Each wall is flat, endless, passes through zero and stands at right angles to its row. A trip goes straight from one point to another. List the walls that it crosses, first one first.

Walls:
(1): [0.08 1.96 2.97]
(2): [-1.15  0.26 -0.49]
(3): [-0.33 -0.02 -0.64]
Trips:
[-2.66 -0.95 -1.63] to [ 2.35  0.44 -1.46] -> 2
[-1.20 -0.11 -0.58] to [-2.17 -0.57 -0.70] -> none
[ 0.19  1.82 -2.81] to [ 0.77 -3.00  0.17] -> 2, 3
[-0.71 -0.96  1.47] to [-2.66 -0.48  0.15] -> 2, 3, 1
[-2.64  0.51  0.36] to [-1.24 -1.22  0.96] -> 3
[2.69 4.63 3.16] to [ 0.72 -2.32  0.38] -> 1
[0.98 1.55 0.31] to [ 0.00 -0.33  2.43] -> none
[-2.54  2.54  0.58] to [-0.16  4.29 -0.94] -> none

Walls:
(1): [ 0.00 -0.59 -0.24  0.15  1.83  1.91 -1.46 -1.22 -0.25]
(2): [-0.45 -0.24 -2.61  0.70  3.05 -1.72  2.09 -0.37 -2.37]
(3): [-0.43 -0.37  0.29  3.00 -2.31  1.43  2.26 -2.07  1.79]
(4): [-1.14  2.35 -1.68 -1.58 -4.24 -0.49  1.52  1.32  1.77]
(5): [-1.67  1.83 -0.13 -2.46 -0.34  0.46 -1.30  1.69  1.85]
Trips:
[-0.12 -2.73  1.24 -0.82  0.89  1.83  0.90  1.79  1.74] to [ 3.50  1.31  0.59 -0.21  4.06  1.09 -0.24 -0.38 -2.61] -> 3, 5, 2
[ 0.06 -1.44  0.16  0.30  1.06  1.36 -0.54 -1.10 -2.20] to [ 1.15 -0.84  0.37  0.05 -1.93 -0.16  1.13  1.75 -0.66] -> 3, 1, 2, 4
[-1.47  0.63  0.85  0.25 -3.88  1.23 -1.94  3.61  0.93] to [-0.60  3.42 -1.60  3.38  1.78  0.07  0.54 -1.49 -0.53] -> 2, 1, 5, 4
[1.62 1.57 1.86 0.67 5.09 1.45 1.68 3.01 1.99] to [-0.03 -0.23 -1.32  0.13 -1.54  0.65  1.72  2.26  1.09] -> 1, 4, 3, 2
[ 1.48 -0.82 -0.07 -1.61 -3.13 -0.87 -1.28  2.31 -2.17] to [-3.75  0.03 -0.07  0.67  2.23  0.99 -0.28  1.59 -1.99] -> 2, 4, 1
[-0.29  2.49  2.29 -0.31  2.81 -3.88 -0.33  0.95 -0.66] to [ 0.63 -2.34  0.25  3.56  1.03  1.18  1.50  0.49 -1.58] -> 5, 1, 3

Walls:
(1): [ 1.36 -0.03  1.14 -2.91 -3.94  1.35 -0.07  1.20 -0.95 -1.33  1.45 -1.80
  0.20  3.64  2.51 -1.14 -3.91  0.88]
(2): [ 3.49 -3.57  2.72  2.72 -1.17  2.66 -1.60  0.02 -0.41 -0.93  1.08  0.07
  3.38 -1.48  2.27  1.21  1.17  2.11]
(3): [ 3.79 -2.29  2.38 -0.85 -2.73  3.42  0.13 -1.26 -1.16  1.86 -0.46  3.21
  0.54  0.30  2.57 -2.54 -1.10  0.01]
(4): [-0.52  0.32 -0.69 -0.38  0.64 -1.15 -2.20  0.13  2.37  1.04 -2.12 -1.92
 -0.02  1.54 -2.73 -0.37 -0.94  1.13]
(5): [ 1.42  0.26 -1.00  3.60 -1.56  3.54 -0.46  1.67 -2.21  1.45  3.87  0.95
 -1.66  1.96 -0.52  0.50  0.78 -0.03]
(6): [ 0.30  1.24 -1.16 -0.04  0.68  0.34 -2.16 -1.54  1.29 -4.19  0.23  3.50
  1.05 -2.30  1.98 -0.05 -1.14 -0.98]
(7): [ 0.31  0.44 -0.95 -1.45 -2.29  1.07  2.05 -2.90  0.00  0.33  1.21  1.79
  0.08 -0.75  0.85  0.77  1.27 -0.48]
Trips:
[-0.71 -1.12  2.18  1.84  4.45 -2.83 -0.58  3.45 -1.99 -1.14  0.75 -2.61
 -3.98  0.80  0.57  0.11  0.25  1.04] to [-1.61  0.94 -0.31  0.95 -1.27 -0.24 -0.03  1.16 -0.13 -0.83  1.10 -0.85
  1.08  2.26 -1.51  0.58  1.15 -1.57] -> 1
[-0.76 -3.79  2.05 -1.14  1.19  3.95 -1.30 -0.20 -0.48  1.49  2.11 -2.16
  0.38 -1.42 -0.47 -2.96 -1.24 -0.26] to [ 2.02 -1.89  1.18  1.26  1.43 -0.40  0.70 -1.04 -0.87 -0.59  1.18  2.94
  1.13 -0.17 -2.32  0.15  1.92 -1.75] -> 1, 7, 6
[ 0.03  1.26 -1.63 -1.86 -3.26 -1.50  1.43 -2.16  0.75 -2.91 -1.45 -0.29
 -2.19  0.62 -0.38 -0.65 -0.59 -2.54] to [ 1.98 -1.09  0.96 -0.38  1.00  0.71  1.63  2.68 -1.39 -1.99 -0.22  0.43
 -3.56  2.10  2.10  0.74  0.77  0.00] -> 4, 3, 5, 6, 7, 2
[ 1.74 -1.88 -0.52 -3.58 -0.08 -3.38  2.19  1.58  0.52 -1.33  1.20 -3.78
 -0.83 -0.87 -0.44 -2.80 -0.77  0.21] to [-0.61  0.61  0.53  0.65  0.38 -4.72  2.81 -1.46  3.12 -0.98  0.75 -0.89
  0.43  0.08 -1.10  2.25 -1.03 -2.78] -> 1, 7, 6
[-0.32  1.72  0.24 -0.93 -1.38 -0.37  1.57 -2.26 -1.52  3.23 -1.74  2.36
 -1.22 -0.77  2.35 -0.87  1.29  0.81] to [ 1.42  1.55 -0.10 -0.22 -1.61  0.58 -0.89 -1.74 -1.04 -0.39  0.50  1.62
 -1.56  2.93  2.47 -0.10  3.05 -0.31] -> 5, 1, 6, 2
